Rows are points. The ring and each string are closed loops that go straight from each point to the next, and from the last back to the first. Before rounding, they use only three directions, however many columns there are. How many times does the string pass through the ring? Passing back the other way cancels.
In the rows, zero is written as 128.

Ring (10 x 4):
[[157 143  85 127]
 [163 143  97 110]
 [164 140 131  93]
 [159 134 170  96]
 [154 131 186 108]
 [138 126 188 140]
 [124 125 169 161]
 [115 127 132 174]
 [118 131 110 173]
 [137 138  85 155]]
String (23 x 4):
[[125 135  99 139]
 [141 143  58 132]
 [166 149  57 115]
 [181 151  70  98]
 [181 146 109 105]
 [154 136 134 127]
 [144 135 135 106]
 [146 134 155  74]
 [167 135 178  73]
 [177 136 180  98]
 [157 135 151 126]
 [133 130 155 126]
 [125 125 185 127]
 [126 120 222 142]
 [147 126 196 156]
 [151 133 151 145]
 [138 132 142 142]
 [ 93 122 143 167]
 [ 95 124 126 192]
 [ 83 124 101 196]
 [122 134  89 185]
 [153 139 103 158]
 [145 136 116 142]]
Times through: 4

Ring, 7 rows:
[[130 151 170 144 174 159 152 172]
 [127 147 138 148 162 141 161 159]
 [130 118 101 140 121 115 147 130]
 [132  94  98 112  83 105 142 118]
 [139  79 118 100  72 113 117 115]
 [145  89 132 125 103 127  94 118]
 [140 127 162 148 158 153 111 149]]
String, 25 rows:
[[128 116 128 114 111 125 156 143]
 [140 103  89 158 121 110 108 109]
 [135  86  74 125  78  93 129 102]
 [126  77  99  69  38  95 166 119]
 [137  70  84 105  56  93 120  98]
 [142  82  96 129  87 106 103 103]
 [139  65 107  89  49 103 114 104]
 [135  74 136  69  52 117 134 125]
 [135 103 136 114 106 128 130 134]
 [148  93 111 154 120 121  79 107]
 [154  84 122 153 117 127  57 103]
 [155  96 123 171 139 132  54 106]
 [151 108 159 155 150 151  71 131]
 [134 125 181 114 139 157 136 163]
 [139 117 131 149 140 134 113 133]
 [143 134 149 174 178 151 100 143]
 [133 161 188 157 197 173 140 180]
 [137 137 143 163 169 146 122 148]
 [134 149 149 167 182 151 134 158]
 [122 169 171 146 189 162 180 186]
 [115 170 173 126 174 159 206 194]
 [126 136 144 126 140 139 166 159]
 [136 124 115 157 144 127 126 132]
 [138 120  96 173 147 119 114 120]
 [134 116 125 134 125 128 133 135]]
Times through: 3
String:
[[123 138 116 137 139 125 175 150]
 [122 133 110 132 129 119 177 146]
 [124 126 123 119 120 124 172 148]
 [131 120 121 135 127 125 143 138]
 [136 120 105 160 139 121 124 126]
 [134 122 118 149 138 127 132 134]
 [125 133 143 122 134 137 167 158]
 [117 153 166 111 149 150 199 183]
 [114 179 191 123 185 169 212 206]
 [120 165 192 119 173 168 191 196]
 [127 165 194 140 190 173 164 190]
 [140 143 160 170 186 158 112 155]
 [140 145 180 161 187 168 112 163]
 [136 136 185 133 161 164 128 166]
 [135 126 170 124 142 153 134 158]
 [138 117 138 142 137 136 118 137]
 [138 120 143 141 140 140 119 140]
 [130 134 183 113 144 159 152 171]
 [129 155 207 124 176 177 157 190]
 [132 160 187 154 194 171 142 179]
 [133 157 163 167 193 160 137 167]
 [127 164 164 158 192 160 161 177]
 [134 143 127 175 176 139 130 145]
 [136 125 121 156 147 130 126 135]
 [123 131 147 111 126 137 175 161]]
Times through: 1
